Each point is reached from the start by the listed moves, each made 0, 1 or 2 times, or once backwards (-1), plus a little noise. Say if it took an odd or an even number of moves. Then give how often each move was made.

Moves:
(1): [19, -26, 22, 8]
(2): [50, 6, -4, -1]
Start: [-34, 6, 5, -33]
Points:
[65, 17, -1, -35] => even (0, 2)
[105, -34, 43, -20] => even (2, 2)

Moves:
(1): [18, 19, -2, -2, 11, 8, 3, 19, -11, 10]
(2): [-23, 23, -10, 18, 2, -12, 29, 0, 2, -13]
(3): [0, 17, 32, 1, 6, 8, -20, 13, 19, 2]
(4): [8, -18, 0, 19, -15, -11, 9, 22, 0, 4]
(5): [1, -7, 4, 2, 42, -19, 0, 7, 12, -15]
(6): [-12, 0, -8, 2, 15, 23, -13, 1, 13, 0]
(7): [1, -7, 19, -8, 4, 13, 25, 9, -10, -4]
(8): [-22, -2, -23, -30, -5, -6, 4, 27, 30, -17]
(9): [11, 6, -2, -10, 1, 5, 17, -2, 23, 22]
Start: [-17, -13, -3, 4, 11, -7, 16, -12, 13, -9]
Points:
[-38, -56, -26, 22, 31, -42, 121, 93, -15, -69] => even (1, 1, -1, 2, 1, 0, 2, 1, -1)
[12, -16, -17, -1, 74, 4, -48, 7, 35, 1] => odd (1, -1, 0, 0, 1, 1, -1, 0, 0)
[-44, -5, -23, -32, -4, 58, -80, 15, 84, 9] => odd (0, -1, 1, 0, -1, 2, -1, 1, 0)

Moves:
(1): [26, -2, 9, 11, 15, -6, 1, 1, 7, 15, 11, 3, 3, 12, -9, 0, 5, -3, -5, -20, -1, -25]
(2): [4, 15, 4, -14, -2, -4, -1, -4, 5, -4, -8, 1, -6, -6, 3, -4, 3, -3, -9, 4, 3, -5]
(3): [-1, 2, 15, -8, 14, -2, -11, 4, 8, -1, 5, 7, -15, 8, -2, 5, -2, 8, 6, -5, 0, 3]
(4): [-6, -1, 13, 11, 1, 10, 0, -10, 0, 5, -1, -13, 0, -5, -1, -1, -15, -1, -13, -8, -5, -5]
(5): [-1, 9, -8, 6, 16, 3, 8, 15, 5, 9, -1, -6, -2, -11, 11, -12, -2, 2, 6, 1, 11, 0]
(6): [-5, 0, 0, -9, 7, 17, 1, -3, -1, 4, 3, 1, 15, -4, 10, 1, -6, 7, 6, -5, -9, -8]
(7): [-5, 3, 13, -6, -3, 1, 23, 6, 0, 2, 0, -4, -2, 1, -7, -11, -2, 3, -1, 8, -5, -3]
(8): [15, -5, 0, 6, -16, 4, -9, 24, -5, -19, -3, -3, -7, -20, 5, 5, -3, -2, -14, -10, 1, -6]
(9): [10, -3, -15, 11, 7, 3, 5, 7, 21, 1, 1, 11, 0, -7, -11, 6, 0, 8, -10, 2, -12, -5]
(10): [-7, -4, -14, -11, -10, 1, 1, 11, 6, 26, -9, 9, -9, 15, 21, 5, -1, 11, -3, -2, -4, 6]
(11): [1, 11, -3, -1, -5, -1, -4, 7, 7, 5, 28, -3, 5, -8, -9, 4, 1, 3, 5, 9, 6, 15]
(12): [-8, 6, 11, 7, 17, -7, -9, 5, -14, 2, 8, 26, -9, -6, -12, 2, -2, 2, -2, 9, -8, 6]
(13): [-2, -1, 8, 4, -6, -18, -7, -5, 12, 0, -2, 13, 9, -13, 0, -7, -9, 3, 0, 1, 3, -1]
(14): [2, 3, 5, 7, -2, 1, -11, 12, 2, -8, -8, 2, 6, 12, -7, 2, -2, -7, -5, -2, -7, -4]
(15): [0, 6, -1, 16, 3, -5, 0, 4, 6, -6, 16, 2, -1, 14, 10, 4, 0, 2, -5, -8, 3, 0]
(16): [-4, 11, 6, 2, 8, 2, 8, -4, -2, 3, -1, -8, 10, -8, 2, 27, 0, -7, 2, 6, 5, 9]
(17): [-11, 0, -3, 14, -14, -2, -1, 3, 6, 0, -10, -13, 8, -10, -2, -7, 29, -9, -1, -2, -9, -14]
(18): [-6, 6, -8, -4, 5, -3, -4, 3, -2, 0, -3, -5, 4, -1, -3, -3, 3, 15, 0, -5, 2, -6]
(19): [8, 16, 0, 15, -15, 7, -7, -4, -8, 7, -24, 8, -10, -10, 6, 4, -11, 7, 22, -10, -10, 1]
(20): [13, -13, -3, -3, -3, -11, -10, -9, 0, -2, -1, -5, 0, -4, -2, 3, 3, -2, 6, 26, -12, -9]
Start: [12, -12, 18, 10, 11, -10, 6, -10, -7, 6, 16, 5, -15, -1, 10, 1, 5, 15, 6, 9, 5, 24]
Points:
[-43, 63, 24, 48, 10, 40, 81, -32, 17, 37, -38, -43, 0, 13, 31, 43, 47, 63, 49, -60, -40, -10] => even (0, 0, 1, 0, -1, 1, 2, -1, 1, 0, -1, -1, -1, -1, 2, 2, 2, 2, 2, -1)
[-22, -11, -18, 53, -22, 22, -44, 10, -47, 13, -47, 41, -15, -121, 3, -25, 27, 79, 59, 24, -84, -10] => even (-1, -1, 0, 0, 0, 2, 0, 1, 1, 0, 0, 2, 0, -1, -1, -1, 2, 2, 2, 1)
[18, 31, 66, 20, -39, -27, -25, 50, 31, 17, 36, -44, -43, -60, 45, -18, -59, 84, 12, -19, 17, 20] => odd (0, 0, 2, 2, 1, 0, 2, 2, -1, 1, 2, -1, 2, 0, 1, 0, 0, 2, 1, 1)
[20, -27, -27, 30, 63, -48, -66, 12, 86, 26, -26, 34, 23, -43, -14, -45, 22, 61, 30, 49, -42, -41] => odd (0, 0, 1, 0, 2, 1, -1, -1, 2, 0, 0, 0, 2, 2, -1, -1, 1, 2, 0, 2)
[-47, -3, 37, 65, -52, 59, 31, 67, 17, 35, -34, 17, -39, -64, 18, 48, -8, 61, -38, -29, -86, 21] => odd (-1, -1, 1, 2, -1, 1, 2, 2, 2, 2, 0, 1, 0, 0, 0, 1, 2, 0, 1, -1)
[81, -31, -14, -61, 20, -79, 8, 36, 80, 73, 86, 76, -81, -6, -32, -8, 47, 42, -22, 109, -29, 15] => odd (1, 2, 1, -1, 0, -1, 1, 0, 2, 2, 2, 1, 0, -1, -1, -1, 0, -1, -1, 2)
[-4, 0, 52, 43, 31, 7, -33, -32, -56, -49, 111, -55, 58, -76, 20, 74, -16, 15, -53, 0, 8, 7] => even (0, 0, -1, 2, -1, 2, -1, 2, -1, -1, 1, 1, 0, -1, 2, 2, 0, 2, -1, 1)

Moves:
(1): [21, -4, -4, -5, -12, 1, -2, -8, 5, 1, 7, -2, -1, 14, -12, 2, 5, -8, -10, -14, -14, 3, -4, 13, 7]
(2): [8, 4, -6, -3, -6, 5, 4, 22, 16, -1, -5, 6, -2, -5, -11, -1, 3, 2, -6, -12, 12, -3, 9, 6, -1]
(3): [-1, 5, 5, -13, -10, 2, 0, -1, -1, -3, 1, -2, -8, 6, 2, -3, -10, 4, 2, 2, 9, -11, 2, -1, -4]
(4): [1, -6, -2, 17, -12, 7, 2, 2, -4, -1, -6, -6, 10, -8, -6, -15, 7, 3, -1, 4, -9, -1, 3, -3, -2]
(5): [14, -6, -1, -6, 9, -1, 2, -6, 8, -1, -13, -5, 10, 8, 2, -3, -5, -9, -6, 6, -6, -8, 4, 1, -5]
(6): [5, -6, 2, 3, -3, 7, -4, 1, -4, 0, -11, -2, -19, -2, -7, 0, 0, -1, 3, -8, -12, 6, 4, -9, 1]
(7): [-8, -3, -7, 7, 1, -6, 9, 6, -6, -8, 1, 6, -5, 3, -2, 2, 8, -5, -14, -5, 3, -4, -3, -2, 4]
(8): [-1, -3, 3, -5, 2, -10, -4, 10, 3, 5, 8, -4, -2, 5, 7, -5, -5, -3, 9, -8, -1, -7, -1, 1, -1]
(9): [-2, -10, 7, 2, -14, 1, 4, 9, 16, 4, 3, -12, -2, 8, 5, 8, -13, -3, 3, 6, -6, 10, -5, 1, 9]
(10): [-6, 4, -2, 7, 10, 6, 9, 4, -5, 9, 7, 9, -2, 0, 3, 1, -5, 13, 12, 9, -13, -4, 4, 5, 4]
(11): [4, 1, 8, 5, 6, 7, 0, -9, 6, -8, 14, 14, -1, 5, 15, 0, 0, -1, 14, -5, 5, -2, -1, 1, 10]
(12): [-3, 1, 14, 18, -3, -3, -14, -8, 1, 0, -5, 23, 4, -7, -4, 1, -8, 1, -3, 1, -11, -9, -18, -2, 1]
(13): [-13, -5, -2, 6, -6, 12, 3, -9, 2, -9, -9, -6, 11, -4, 1, 4, -4, 1, 1, -8, -7, -5, -11, 6, -3]
(14): [-3, -3, 1, 13, -1, -4, -3, -8, -5, 2, -8, 1, -4, 9, 4, -3, -1, 7, 11, 3, 4, 6, -7, 9, 1]
(15): [6, -1, -13, -3, 0, 5, -6, 2, -4, 5, 0, 7, -3, 3, 14, -3, 0, 5, -11, -6, 4, 2, -1, -6, -3]
(16): [1, 13, -6, 12, -1, -3, -1, 17, -8, -14, -3, 2, -3, -8, 11, 17, 11, -3, -2, 8, 7, -5, -6, -1, -1]
(17): [-4, -7, 3, -11, -11, -8, 7, -11, 5, 9, -7, 1, 0, -4, 7, -4, 9, 12, 0, -6, 3, -4, -3, 0, 4]
(18): [9, -7, 5, -10, 0, 0, 0, 4, 1, -4, 0, 3, 1, 9, -7, -5, 3, 19, -6, 3, -10, 19, 10, -9, -32]
(19): [2, 0, -10, 2, -3, -5, 14, -1, -14, 1, -5, 5, 8, -7, -1, -6, -8, 2, 13, 2, -7, 11, -7, -2, -7]
(20): [-5, 3, -10, -11, -9, -1, -7, 8, 4, -2, -6, 13, 5, 8, -7, 1, 9, -6, 2, 10, -7, -2, 17, -7, -5]
(21): [2, -15, 4, -5, -3, 8, -3, 3, -12, 7, 4, 0, 2, 5, -8, 8, 3, -3, 8, -3, 8, -2, -3, 1, -5]
(22): [-3, 0, 11, -3, 0, 11, 2, -1, -11, 19, -14, 6, 7, 2, 5, -9, 6, -7, 0, 6, -13, 12, 0, 4, -10]
(23): [0, 11, 14, 6, -4, -8, 2, -5, -4, 12, -5, 3, 5, 0, 1, 3, -9, 6, 7, -11, 4, -3, 22, 0, 1]
(24): [-1, -6, -7, 11, -1, -7, 1, -8, 5, 3, 12, -1, -5, -6, 7, -4, 1, -8, 6, -1, -1, -4, 9, 10, -8]
Start: [1, 3, 6, -18, -3, 0, 9, -3, -11, 4, 13, -5, -5, 10, 15, -1, -7, 10, 13, -1, -11, 20, 2, 5, -3]
Points:
[34, -47, 22, 23, -69, -11, 24, 18, 13, 1, 61, -25, -65, 34, -22, -34, -56, -2, -9, -65, -109, 54, -20, 5, -5] => even (2, 0, 1, 1, -1, 2, 2, 2, 2, 0, 0, 1, 0, -1, 0, -1, -1, 1, 1, -1, -1, 0, 0, 1)
[-4, -32, -13, 41, 0, -6, 39, -44, -75, -16, 1, 8, -26, -51, 43, 17, 31, 25, 92, 22, -12, -22, 11, -9, -21] => odd (-1, -1, 0, 1, 1, 2, 0, -1, -1, 1, 1, 0, 0, 0, -1, 2, 2, 0, 1, 0, 2, -1, 0, 2)
[-42, 36, 7, -20, -62, 42, 24, 39, -32, 34, -79, 58, -17, -39, -6, 9, 51, 22, 12, -35, 12, -55, 105, -20, 4] => even (-1, 2, 1, 1, 0, 2, 1, -1, -1, 1, 0, 0, 1, -1, 0, 1, 2, -1, -1, 2, 1, 1, 2, 0)
[13, 24, -60, 11, -9, 6, 32, 71, -46, -63, 49, 121, 2, 6, 32, -21, -5, 68, 24, 0, 38, -12, 37, -27, -97] => even (-1, 2, 2, 1, 0, -1, 2, 0, -1, 1, 2, 1, 0, 0, 2, 1, -1, 2, 2, 1, 1, -1, 0, 1)
[-14, -20, -27, 99, -8, 2, -17, -60, -44, -39, -14, 64, -50, -18, 60, -31, -23, 40, 25, 14, -45, 29, -64, -30, 3] => odd (-1, -1, 0, 1, 0, 2, 1, -1, 0, 0, 1, 2, 0, 2, 2, 0, 0, 0, 1, 0, -1, -1, -1, 1)
[-26, 26, 22, 81, -13, 59, 93, 3, -71, -8, -56, 15, 22, -7, 28, 8, -14, 3, 63, -11, -96, 85, 23, 0, 14] => odd (0, 0, -1, 1, 0, 2, 2, -1, 1, 1, 2, -1, 2, 0, -1, 1, -1, 0, 2, 0, -1, 2, 2, -1)
[-35, -13, 20, -25, 2, 12, -10, -76, -45, 49, 3, -67, 21, 33, 49, -15, -42, 31, 45, -37, 33, -18, -16, 53, 0] => odd (0, -1, 1, 0, 0, -1, -1, 1, -1, 0, -1, -1, 2, 2, 1, -1, 0, -1, -1, -1, 1, 0, 1, 0)
